Each row is a point. The points of each table are mixes of a few directions, plus a little noise. Count the directions of each table, and those that both share. Where both have some left over, give the other angles between the two spaces (their principal angles), to ten degrees, smallest first.

First:
[[-1.79 -2.36]
 [ 0.07  0.13]
 [-1.00 -1.36]
 [ 2.70  3.62]]
Second (5 x 2):
[[-0.75 -1.11]
 [-0.06 -0.09]
 [-2.77 -3.60]
 [ 2.01  2.66]
 [ 1.57  2.06]]
Directions: first 1, second 1, shared 1

First, 5 rows:
[[ 0.53  1.97  0.35]
 [-1.71 -6.46 -1.24]
 [ 0.65  2.47  0.49]
 [ 0.07  0.38  0.01]
 [ 0.51  1.63  0.33]]
Second, 6 rows:
[[-0.48 -0.71 -2.38]
 [ 0.01  1.04  4.55]
 [ 0.41 -0.36 -2.17]
 [-0.69 -1.00 -3.36]
 [-2.15 -0.66  0.22]
 [ 2.90  1.68  3.13]]
Directions: first 1, second 2, shared 0; angles 50

First:
[[-1.60 -2.46 -1.59 -3.70]
 [-0.40 -0.52  0.59 -1.43]
 [ 1.01  1.33 -1.09  3.35]
 [ 0.18  0.78  4.32 -1.42]
 [ 0.80  0.87 -2.23  3.22]]
Second (5 x 4):
[[ 0.77  1.51  2.89  1.14]
 [-0.53 -0.97 -1.63 -0.65]
 [ 0.31  0.58  1.11  0.44]
 [ 0.91  1.66  3.07  1.25]
 [-1.67 -3.03 -5.48 -2.10]]
Directions: first 2, second 1, shared 1

First, 9 rows:
[[ 1.44 -2.00 -0.55  1.34  1.92 -0.75  0.61 -3.27]
 [-0.27  1.75 -0.97 -2.89 -4.63  1.98 -3.01  1.72]
 [ 1.84 -2.90  0.42  1.82  3.87  0.58  1.49 -4.29]
 [-0.21  1.31 -1.84 -4.46 -0.94  2.77 -1.15  4.09]
 [-0.36 -0.51  1.21  2.25  1.94 -1.56  1.66 -0.78]
 [-0.60  0.55  1.42  0.81 -1.03  0.32 -0.23 -0.16]
 [-0.29 -0.16 -0.33  1.80  0.64 -3.18  0.95 -0.35]
 [-1.14  0.06  3.02  2.79  1.90 -0.54  2.01 -0.23]
 [-0.42  1.89 -2.37 -3.44 -3.66  0.40 -2.32  3.26]]
Second:
[[ 0.95 -3.09 -2.47  3.63 -3.00  2.40  3.00  2.44]
 [ 2.53  1.77 -2.48  3.14 -1.56  2.18  2.91  0.86]
 [-0.09 -0.16  0.04 -0.07 -0.02 -0.04 -0.06  0.04]
 [ 0.25  1.01  0.15 -0.27  0.43 -0.19 -0.18 -0.43]
 [ 0.27  0.38 -0.21  0.24 -0.08  0.17  0.22 -0.01]
 [-4.26 -1.86  4.59 -5.97  3.32 -4.08 -5.39 -2.06]
 [ 0.83  0.89 -0.71  0.90 -0.34  0.61  0.84  0.15]
 [-0.52  1.02  1.08 -1.57  1.21 -1.03 -1.30 -0.94]]
Directions: first 4, second 2, shared 0; angles 90, 90

First:
[[ 3.05 -1.75  1.34  1.68 -0.90 -0.90 -2.90  1.72 -0.04]
 [-0.53 -1.42  4.10 -2.64 -1.13  0.28  3.62  1.41 -0.29]
 [-0.11  1.48 -3.55  1.82  1.09 -0.03 -2.41 -1.50  0.24]
 [ 5.04 -3.35  3.29  2.23 -1.82 -1.49 -4.14  3.33 -0.16]
 [-2.24  2.39 -3.72  0.24  1.46  0.62  0.19 -2.43  0.22]
 [-1.91  0.96 -0.47 -1.30  0.47  0.59  2.10 -0.94  0.00]
 [-2.90  1.54 -0.89 -1.79  0.77  0.89  3.06 -1.52  0.04]
 [ 1.09  0.68 -2.94  2.47  0.73 -0.42 -3.58 -0.74  0.24]
 [-1.49 -0.52  2.86 -2.75 -0.63  0.52  4.03  0.55 -0.21]]
Second:
[[-2.11  0.93 -2.49  1.06  0.39 -1.02 -0.17 -2.73 -0.63]
 [ 0.47 -1.80 -0.97  2.81 -0.56  0.09 -0.82  1.90  0.16]
 [-1.87  0.58 -2.42  1.38  0.27 -0.92 -0.28 -2.21 -0.54]
 [-1.99  2.05 -1.24 -1.26  0.71 -0.85  0.50 -3.53 -0.60]
 [ 1.30 -0.26  1.84 -1.26 -0.14  0.64  0.27  1.41  0.37]
 [ 0.20  0.34  0.69 -0.95  0.08  0.14  0.25 -0.09  0.06]
 [-2.01  0.90 -2.38  0.99  0.37 -0.98 -0.14 -2.62 -0.61]
 [ 6.00 -2.76  7.02 -2.78 -1.12  2.90  0.40  7.85  1.79]]
Directions: first 2, second 2, shared 0; angles 30, 50
